Rows are points. The points of each table are mixes of a few directions, plus a little noise. Count the directions of each table, and those that both share. Where both have some left over, give the other angles between the two spaces (their principal angles), to ten degrees, smallest first.
In the rows, 128 means zero.

First:
[[ 77 174  63]
 [165  95 173]
 [ 96 156 127]
 [173  86 148]]
Second:
[[150 141 140]
 [ 58  61 182]
 [144 152  83]
 [161 159 104]]
Directions: first 2, second 2, shared 1; angles 80

First:
[[187   7 125 132]
 [114 154 129 126]
 [102 179 129 127]
 [114 161 130 127]
 [105 181 127 125]
 [166  46 125 130]
 [109 167 131 126]]
Second:
[[125 133  40 148]
 [ 95  59 176 162]
 [158 134  79 161]
 [125 147 176  89]
 [132 114 103 155]
 [133 141 185  99]
 [129 169 136  81]]
Directions: first 1, second 3, shared 0; angles 50

First, 9 rows:
[[104  91 161 119 125 117]
 [150 147  62  66 159 205]
 [100 121 181 186  82  47]
 [140 132 194 221 115  54]
 [147 174  78 118 126 151]
 [156 173  92 140 129 140]
 [159 142  84  88 168 190]
 [ 67  73 147  76 105 125]
 [128 104 156 136 140 122]]
Second (7 x 6):
[[169 134 165 191 156 110]
 [138 131 138 142 135 123]
 [179 136 174 206 164 108]
 [ 85 123  90  64  97 142]
 [171 134 168 194 160 111]
 [ 64 120  71  31  84 155]
 [ 88 122  94  67  99 144]]
Directions: first 3, second 1, shared 1

First, 7 rows:
[[112 115 110  83 117 124 216  74 137]
 [142 130  96 110 159 117 124 112 175]
 [ 69 107 133 168 235 108  83 136 158]
 [164 103 157 175  86 118  73 191 116]
 [182 144 156 128 162 160 130 136  97]
 [ 77 143 106 143   7 106  76 156 122]
 [152 154 137  88 131 162 194  90  93]]
Second:
[[165  75 188 165 175 133 147 155  99]
 [132 109 150 136 217 136 154 118 123]
 [ 82 185 110 126  74 141  83 131 106]
 [172 108 144 123 144 136 160 127 124]
 [139  66  70 107  92  66 145 119 227]
 [ 79 178  95  97  46 137 132 104 111]
 [ 48 181 104 129  67 127  84 127 109]
 [207 118 159 141 210 149 118 146 126]]
Directions: first 5, second 5, shared 5

First, 9 rows:
[[ 91 110  58  86  61 115 181 167  17 178 116]
 [129 129 130 129 130 128 126 127 132 126 128]
 [155 141 180 159 177 138  89  99 210  91 136]
 [106 117  86 103  89 120 159 151  63 157 121]
 [122 125 117 121 117 126 136 134 111 136 126]
 [158 143 186 163 183 139  84  96 220  87 138]
 [166 147 201 171 197 142  73  87 243  76 140]
 [120 124 113 119 114 125 139 136 105 138 126]
 [103 116  80 100  83 119 164 155  53 162 120]]
Second (9 x 11):
[[143 141 122 160 171 131  81 110 186  89 129]
 [116 117 134 101  93 127 164 144  83 159 125]
 [142 138 121 154 167 130  84 112 178  94 130]
 [130 129 128 129 131 128 124 127 130 126 127]
 [ 98 101 141  66  40 126 220 163  19 202 119]
 [166 158 114 195 221 133  27  89 249  45 135]
 [132 136 127 138 141 128 113 124 148 116 130]
 [124 124 132 117 113 128 145 134 106 141 126]
 [107 111 136  90  74 124 188 151  56 179 122]]
Directions: first 1, second 1, shared 0; angles 30

First (8 x 12):
[[158  78 169 249 139 114 156  89  66 124 187  97]
 [125 149 122  66  90 118 109 144 141 108  69 158]
 [144 136 130  85  86 115 105 147 123 109  91 173]
 [ 78  86 192 178 137 138 167 111 162 160  93 110]
 [145 186  78  76 104 102 108  96 104  67  67  88]
 [161 142  84  94 147 142 101 172 125 144 209 168]
 [146 139  85 148 177 143 127 129 118 142 217  99]
 [ 70 105 169 131 141 149 154 136 187 169  93 130]]
Second, 9 rows:
[[107 124 102  18  97 141  66 133 243  96 165 233]
 [105 170  86 104 120 128 149 110 127 134 116 128]
 [161 138  87 107 113 127 115 143 100 132 194 168]
 [119 116 116  91  77 132 157 126 106 147  96  91]
 [153  34 190 193 121 136 145 138  96 153 166  73]
 [ 91 137 145 168 149 128 167  97 129 141  83  75]
 [149 108 136  79  96 126  94 157 139 112 118 153]
 [148 132 127 170 147 124 139 130  86 138 153 116]
 [120 193 163 222 232 107 121 117 122 101  64 115]]
Directions: first 4, second 5, shared 2; angles 50, 50

First, 10 rows:
[[119 165 100 124 135 111 102 106 164 135 163 156 148  77]
 [120 153 104 151 164 108 105 117 145 125 161 136 153  95]
 [129 127 122 159 170 117 124 136 118 117 138 114 141 130]
 [133 107 163  44   7 172 160 120 134 156  76 150  78 156]
 [125 147 117 123 128 122 117 116 145 133 143 142 136 105]
 [135 101 147 145 142 134 144 148  97 115 106 100 119 165]
 [135 106 141 150 150 130 140 147  99 117 114 101 123 159]
 [132 109 135 161 167 124 136 148 101 112 124  99 130 153]
 [127 129 146  41  11 161 143 105 157 162  98 169  92 126]
 [125 139 108 184 207 101 112 135 119 106 160 111 159 114]]
Second (8 x 14):
[[104 162 134 112 110 107 128 117  83 124 132 137 116  99]
 [132 139 116 138 163 112 114 126 133 127 145 127 140 116]
 [108  91 143 122  45 182 152 138 130 122 100 139 116 141]
 [ 92 123  98 144 127 137  95 137 105 103 161 149 149  64]
 [171 123 110 107 229  83  86 141 106 136 148 109 127 125]
 [122  90 134  95  91 152 122 148  87 122 112 132 106 124]
 [147 110 118 178 146 154 141 125 217 132 132 121 161 163]
 [148 186 171 127 113  98 187  90 164 158  95 110 110 193]]
Directions: first 2, second 4, shared 1; angles 60

First, 8 rows:
[[206 204 203 179 101 192 118 179 146 211  73 158 126 202 158 103 203 132
  160  69]
 [103 103 104 112 137 107 131 111 122 101 146 118 129 104 118 136 103 127
  118 148]
 [203 202 201 177 102 190 118 178 146 208  74 157 126 200 157 104 200 132
  159  70]
 [180 179 178 162 110 171 121 163 140 183  91 148 127 177 148 112 178 130
  150  88]
 [104 104 104 113 136 108 131 112 122 102 145 119 128 105 119 136 105 127
  118 147]
 [ 79  80  81  96 145  88 134  96 116  76 163 110 129  81 109 143  81 126
  108 166]
 [ 33  34  35  65 162  49 141  65 106  26 197  91 130  37  91 159  36 123
   88 202]
 [117 117 118 121 132 119 130 121 125 116 136 124 129 118 124 132 117 128
  123 137]]
Second (11 x 20):
[[ 75  74  76  90 145  83 137  91 111  72 166 109 129  77 106 145  74 124
  104 169]
 [183 183 181 164 107 174 123 165 141 187  86 148 127 181 149 110 180 132
  150  85]
 [177 177 175 158 112 168 125 158 143 178  94 144 123 177 145 112 174 129
  147  93]
 [ 45  46  47  74 158  58 141  73 107  38 190  98 133  50  97 153  47 124
   95 192]
 [168 166 166 154 113 160 122 154 139 170  97 143 127 166 141 116 167 131
  144  97]
 [ 29  31  32  64 164  45 139  62 103  23 198  90 131  33  91 158  33 122
   86 203]
 [141 140 138 137 124 138 127 137 129 141 119 132 126 143 133 127 142 129
  134 119]
 [193 192 188 169 104 181 120 170 141 198  81 154 126 189 153 107 191 133
  157  78]
 [174 174 174 160 112 168 120 161 138 179  94 144 125 173 148 114 172 133
  146  91]
 [153 152 154 142 118 148 125 146 134 154 110 137 129 151 139 119 152 128
  139 108]
 [ 69  71  72  89 147  81 136  90 115  63 171 105 128  73 104 148  70 125
  102 171]]
Directions: first 1, second 1, shared 1

First, 9 rows:
[[ 78 115 113  99 146  92 128 118 167  89 110 131 121 132 116 110  72 116
  171 152 141 168 100 128]
 [107 164 104 151 146 143 180 138  91 111 146 133 157 159 129 128 182 142
  179 148 134  89 165 139]
 [171 146 147 142  98 144 121 147 125 167 128 139 122 119 124 135 153 147
   91 101 120 113 134 130]
 [130  93 151 117 118 102 118 138 138 104 122  99 133 108 166 154 114 115
  118 149 111 155 113  99]
 [155 111 141 126 119 142  97 117 132 160 127 128 110 115 122 125 112 121
   84 103 128 130 119 130]
 [115  54 132 113 163 129 115  98 116 110 136  79 135 129 160 131  91  84
  130 151 138 151 113 116]
 [160 167 156 132  76 110 135 179 158 146 107 150 123 110 123 141 146 168
  112 117 109 136 120 117]
 [124 141 113 135 127 133  96 101 116 120 138 147 114 114 121 134 135 118
   98 113 113 112 139 130]
 [110 161  95 139 158 157 161 116 109 145 139 148 135 164  90  93 144 140
  170 122 159  96 150 164]]
Second (11 x 24):
[[145 139 140 122 111 129 124 143 153 157 113 143 116 127 106 114 114 146
  119 111 135 138 114 137]
 [ 60  82  82 152 198 133 142  61  25   7 189  68 180 135 218 186 187  56
  163 197  98  85 184  93]
 [101 109 110 137 156 130 133 101  86  81 152 103 148 131 163 151 152  99
  141 157 116 110 151 114]
 [142 137 136 123 114 127 124 142 148 151 116 139 118 128 111 116 117 143
  121 116 134 136 117 134]
 [138 135 136 125 117 127 127 138 144 146 119 139 121 127 115 117 120 137
  122 118 133 133 119 133]
 [142 138 139 123 113 128 125 142 151 154 115 142 117 127 109 115 115 144
  120 112 135 138 116 135]
 [119 122 122 130 136 130 129 119 115 113 135 120 135 129 139 136 135 120
  132 136 123 122 134 123]
 [149 143 143 121 106 128 124 148 158 165 109 145 113 126 101 110 110 150
  117 107 137 142 111 137]
 [151 144 143 120 104 127 124 149 163 168 107 149 111 126  99 109 109 150
  116 105 138 143 109 139]
 [144 141 141 122 111 127 125 144 155 159 113 143 115 127 106 113 114 145
  119 111 136 138 114 136]
 [117 120 119 132 141 128 129 117 112 109 137 118 136 130 143 138 137 115
  133 138 123 121 137 122]]
Directions: first 5, second 1, shared 1
